Each row of a before or after table is a point. The points were changed in one or more steps. Then noise was added and the rows were shuffled. The steps act on columns, c1 being the first. What was done? A step turns or swaps two columns, mirrors them in a line or flattens them onto one, adds a multiple of one to another, or multiplies or shifts one. Angles are multiples of 10 degrees, from the lower column toward the higher: turns from -170 to 170, lines from 10 to 170 but not 90. Use the fewest steps. Two steps may share a column if one is a turn and the other turns, adds or multiplies; they go together, in the order done. Otherwise the lowest column goes first.

Before (8 x 3)
[[-2.9  0.2 -1.2]
 [ 3.3  8.1 -1.3]
 [ 0.1  4.6  1.8]
 [ 1.5  1.9 -1.9]
 [-1.6 -0.4 -5.7]
 [ 0.6 -3.3 -0.1]
 [-2.2 -3.8 -3.1]
 [ 2.1 -0.6  1.6]]
After (8 x 3)
[[ 3.7  1.9 -4.4]
 [ 1.6 -3.1 -3.2]
 [-5.3 -3.6 -5.9]
 [ 0.2  4.5 -1.0]
 [-7.4  0.0 -4.1]
 [ 4.9 -0.7 -1.3]
 [ 8.3  8.2 -4.3]
 [-4.1 -0.4 -8.8]]
Steps: multiply c1 by 2.5; shift c3 by -3.0

Before (9 x 9)
[[-0.3 -3.7  4.7 -0.5  2.2 -2.3  0.1  1.6 -3.5]
 [ 6.0 -1.7  5.0 -4.5  4.2  5.0 -5.4  3.2 -0.3]
 [ 0.1  0.4  0.9 -3.7  0.1  0.4  4.7  2.3 -2.8]
 [ 1.8 -0.2 -0.1  2.2 -1.4 -3.1  1.3 -0.4  0.5]
 [-1.5  3.4 -3.2  1.4  1.4 -7.9 -1.5  1.4 -1.0]
 [ 5.5 -2.2  6.4 -5.9 -0.4 -1.6 -0.4  4.7 -4.4]
 [ 4.2  8.5 -0.4  3.3  5.6 -4.7 -2.1 -0.5 -1.4]
 [10.1  0.6  0.5 -4.5  8.0  1.9 -3.8 -0.8 -1.9]
 [ 2.4  0.8 -1.2  3.0  3.2 -3.9  1.0  4.5 -1.2]]
After (9 x 9)
[[-0.1 -0.5 -2.9 -7.6  1.3 -4.1 -2.3 -1.1  1.6]
 [-8.8 -0.4  2.7  7.0  4.4 -0.3 -0.6 -0.6 -3.8]
 [-5.8  2.7  1.0  3.7  0.0 -5.1  3.4 -3.0 -7.8]
 [-8.8 -1.5 -1.1  4.0  7.9 -2.3  3.2  4.2 -1.2]
 [-2.4  1.0 -1.9 -4.4  3.0  0.1  1.9 -3.8  0.1]
 [-0.3  4.3  0.8 -0.8  2.5 -1.2 -0.1 -2.2 -6.0]
 [-4.3 -6.6 -1.5 -7.9  5.4 -2.4  1.4  2.0 -0.4]
 [-0.8  1.3  0.4 -3.7 -1.4  0.4  2.2  0.9  0.5]
 [ 2.3 -0.4 -1.5  2.3  0.4 -2.8  3.8 -3.4 -2.2]]
Steps: turn c1 and c7 by 40 degrees; turn c1 and c8 by 160 degrees; turn c2 and c6 by 160 degrees; turn c4 and c6 by 130 degrees; turn c3 and c9 by -50 degrees
